Each wall is flat, endless, passes through zero and stands at right angles to its row. A trip goes straight from one point to another. List the walls that it crosses, first one first.
In the rows, 128 means zero.

Walls:
(1): [164 191]
(2): [119 162]
(3): [100  80]
(4): [ 98 140]
(5): [130  80]
Trips:
[120  89] to [ 57 121] -> 4, 2
[148 120] to [131 184] -> 5, 2, 4
[ 70 134] to [117  74] -> 5, 2, 4

Walls:
(1): [185 118 162 106 159 196 134 146  82 100 165  86]
(2): [ 75 144  45  96  74 218 138 194  48  89 100 123]
(3): [ 94 120  94  87 212  65  92 138  62 144 123 156]
Trips:
[147 119 191 136  84  83 190  91 205  79 120  85] to [150 124 153 147 176  64 112 117  91 178 119 143] -> 3
[104  88 135 116 115 134  86 161 130  78 123 213] to [109  94 158 110 162 136 116 115 207 133  78 162] -> 2, 3
[157 156 114 163 122 177 240 122 133 147 146 167] to [155 102 150 168 114 107  98 152 142  78  72 165] -> 1, 2
[157 159 164  73 196 101  34 179 122  74 138 156] to [156  96 162 179 110  89  25  82 172 135  88  53] -> 1, 3
[146 141  45 128 113 177 232 119 174 130 111 152] to [149 157 157 184  92 189  93 234  65 157 116 108] -> 1
[112  91 196 187 115 151 223  96 116 138 133  91] to [140 163  83 153 146 142 241 149 165  84 118 118] -> 2
[131 106 166 139 179 197  10 155  84 150  74  43] to [136 162 167 143  43  98 200 147 152 122  39  87] -> 3, 1
[153 116 182  88  56 152 120 146 103 174  79  90] to [ 66 143  93 136 172  84 122 138 104  84 133 106] -> 3, 1

Walls:
(1): [133 133 163  68 189 147  83  93 133 116 194 102  87 154 139 172 154  98
 223 147 126  58 154 119 148 184 180 154 106 116 120 108 116 109 106  73
 133  68 147 193 104 130 145 140 163 160 160 122]
(2): [ 77  99 109  84 136 102 174  85 184  95  74 136 160 206 152 185 106  99
 137 132 129 117 133 134 194  61 139  97  47  86 204 174 106 173 182 166
 117 156 149 173 117 127 156 207  75 102 124 113]
(3): [129 119 165 110 177 131 131 174 106 148 105 164  31 169 155 167 174 164
 136  94 105 154 139 110 140 140 176 249  82 145 155  90 120  66  96 144
 123 140 149 160 128 137 134 167  91 117 176  67]
(4): [123  84 129  85 144 130 124 115 120 135  75 116 118 126 198 214 155 146
 118 135 122 127 145 161 129 149  87 184 132  63 160 126 118 137  59 160
 129 129 154  69 101 126 152 101 149 237 145 119]
(5): [220  70 100 157 187 168 149  78 134 182  40 140 114 148 109 134 161 124
 203 112 141 101 111  87 147 149  76 146 171  80  91 125 138 104 144 118
  57 132  77 141  90 118 118 143 129 107 138 141]
(6): [157 139 153 107 152 104 102 155 151  79 108 179 182 118 116  90  98 138
 174 116 123 128  94 142 112  93  99 165 130  75 135 113 131 137 120  91
 165 103 108  54 103  22  97 123 193 142  76 117]
Trips:
[204  98 144 121  75 145  75 159 126 132 112 102 157 158  77 122 141 101
 185  99 121 113  98 109 150  57 140 138 134 125 121 139  95 128 100 122
  91 126 108 119  81 129 135 132 145  81 178 118] to [131 162 144 113  97 230 215 139 132 148 106  98  91 176 161 157 173 188
 131  89 198 111 102 113 131 169 138 157 143 173 112 104 201 137 130 137
 129 208 100 122 102 129 142  96  61  90 124 182] -> 2, 6, 1
[132 173 112 119 147 121 118 106 132  98  94 183 202 144 148 107 101 115
 112  86 143 172  84 178 112 104 161 153 195 143 107  93 119 151 125 112
 122 142 113 128 111 107 159 126  97 121 124 136] to [ 96 173 146  99 116 154 145 132 113  66 106 186 103 109 174 110 188 163
 152 157 170 222  82 117  60 103 178 149  96 113 128 107 152 151  67 118
  91 138  95 191 102 186 112 181  84 104 130 163] -> 3, 6
[160 198 162  90 129 169  85 134 134 177  73 109 104  97 154 112  75 120
  34  97 141 126 168  83 136 164 184 167 172  78 110 207 143  70  71  77
 163  74  82 186  98  63 118 130 143 113  70 236] to [150 202  92 166 108 167 162 120 187 109 148 142 185  75 150 160 160  99
 116 142 116 133 148 155 151 192 120 138 141 187 111 171 126 162  69 120
 164 174 122 117 113 133 114 163  83 140 195  76] -> 4, 5, 6, 1
[135 167 228 123 111 160 123 112 138 136  78 104  86 165 134 150 200 167
 110  60 129 109 154 127 143  93 125 193 104 115 154 158 123  85 144 183
  99  81  96 122 112 175 120  70 115  93 210 132] to [136 188 163 190 102 133 117 108 117 119 146 131 215  87 176 144  90 129
 114  80 114  97 144 130  99 151 160 113 109 108 133  54  70 127 139  94
 160  90 101 112 152  94 100 118 218 106 123 128] -> 2, 6, 5, 4, 3
[124 146 114 106 102  98 185 128 178 119 111 120 129 124 147 102  62  65
 153 189 111 193  64 110 146 130 102 117 110 123 122 180 145 125  71  72
 136 105  89 156 135  94 160 143  95 101  59 148] to [ 59 137 123 153 167  94 172  51  64 119  78 115 157 144  99 120  77 112
 115 116 116 102 146 106 170 110  85 167  95 101 121 224  88 159 113  90
 141  53 161 156  82 145 174 124 172 127 104 128] -> 5, 1, 4
